Each row is a point. Each copy is the shape, with its points in the same order, stretched, turned, moved and blurred by noise. Say if it was mirrored as well.

Shape:
[[ 18  -6  23]
 [-11 -73 -26]
 [ -4  51   4]
 [ 12  15  29]
 [ 11 -25 -19]
 [ -5 -13  13]
 [-24  -7 -11]]
Copy 1, 7 rows:
[[ -6  26   2]
 [-38  33 -75]
 [ 38 -19   2]
 [  2  12  10]
 [ -1  28 -42]
 [ -9   7 -19]
 [ -1  -5 -42]]
Copy 1 is: mirrored
Copy 2 (7 x 3):
[[  9   1  34]
 [-38 -80  15]
 [ 25  40 -24]
 [ 12  24  23]
 [  6 -42   9]
 [-16  -6  16]
 [-22 -15 -16]]
Copy 2 is: only turned
Copy 3, 7 rows:
[[ -7 -19  24]
 [ 72 -40   3]
 [-26  36  -6]
 [-18  -1  24]
 [ 21 -28  -7]
 [ 17  -3  20]
 [ 28  16  -2]]
Copy 3 is: mirrored
Copy 4, 7 rows:
[[  1  19  26]
 [-39  -7 -50]
 [ 40 -25  50]
 [ 13  10  44]
 [  0   3 -18]
 [-12  -4  16]
 [ -6 -29  10]]
Copy 4 is: mirrored

Shape (11 x 6):
[[-10  25   0  28 -21  13]
 [  2  36 -29   6   0 -16]
 [ 11  32 -27   3   1  17]
 [ 28 -70  37 -30 -13  14]
 [  0  -6  22 -46 -17  24]
 [-29 -22  -7  49  27  12]
 [ 25 -20  33 -43  -7  22]
 [ -4   6 -32  33  -8  11]
 [-13 -34  14 -38 -11   3]
 [  2  28  -4  19 -14 -17]
 [ 10 -18  39 -26  16  10]]
Copy 1, 11 rows:
[[ 13  23 -13  39   7  33]
 [ 31  18 -24  -2  39  19]
 [ 22  30 -10  -2  31  38]
 [-18  18  46 -11 -51 -23]
 [-13  -4  14 -24 -40  25]
 [-35  30  10  48  45  11]
 [ -5  -7  35 -27 -40  16]
 [  6  54 -11  13  34  25]
 [-31  13   6 -17 -39  -5]
 [ 26  11 -15  16  14  10]
 [-13  -6  31  -9 -11   7]]
Copy 1 is: mirrored
Copy 2 (11 x 6):
[[-21  30   7   9 -37  29]
 [-21   9 -20 -15 -48  -2]
 [ -9  10 -26 -21 -42  30]
 [ 54 -38  70 -16  22  23]
 [  6  -9  51 -46 -24  33]
 [-26  10  -9  35  27  20]
 [ 39 -12  53 -48  -7  31]
 [-26  -3 -19  20 -26  26]
 [  0 -30  53 -34   0  14]
 [ -7  19   6   0 -43   7]
 [ 31   6  42 -40  16  15]]
Copy 2 is: only turned
Copy 3 (11 x 6):
[[  5  21  30  11  -9  17]
 [ 20  24 -30  14 -14   8]
 [ 19  25 -12  20  -6  42]
 [  2 -84  12 -56  30  48]
 [-15  -7   6 -47  20  50]
 [-18 -20   9  46  35   3]
 [ 14 -32   5 -48  31  53]
 [ -1   3   2  29 -10  26]
 [-26 -32  -2 -41  14  27]
 [ 25  12   4   2 -14  -4]
 [ 10 -27  -2 -35  42  28]]
Copy 3 is: only turned
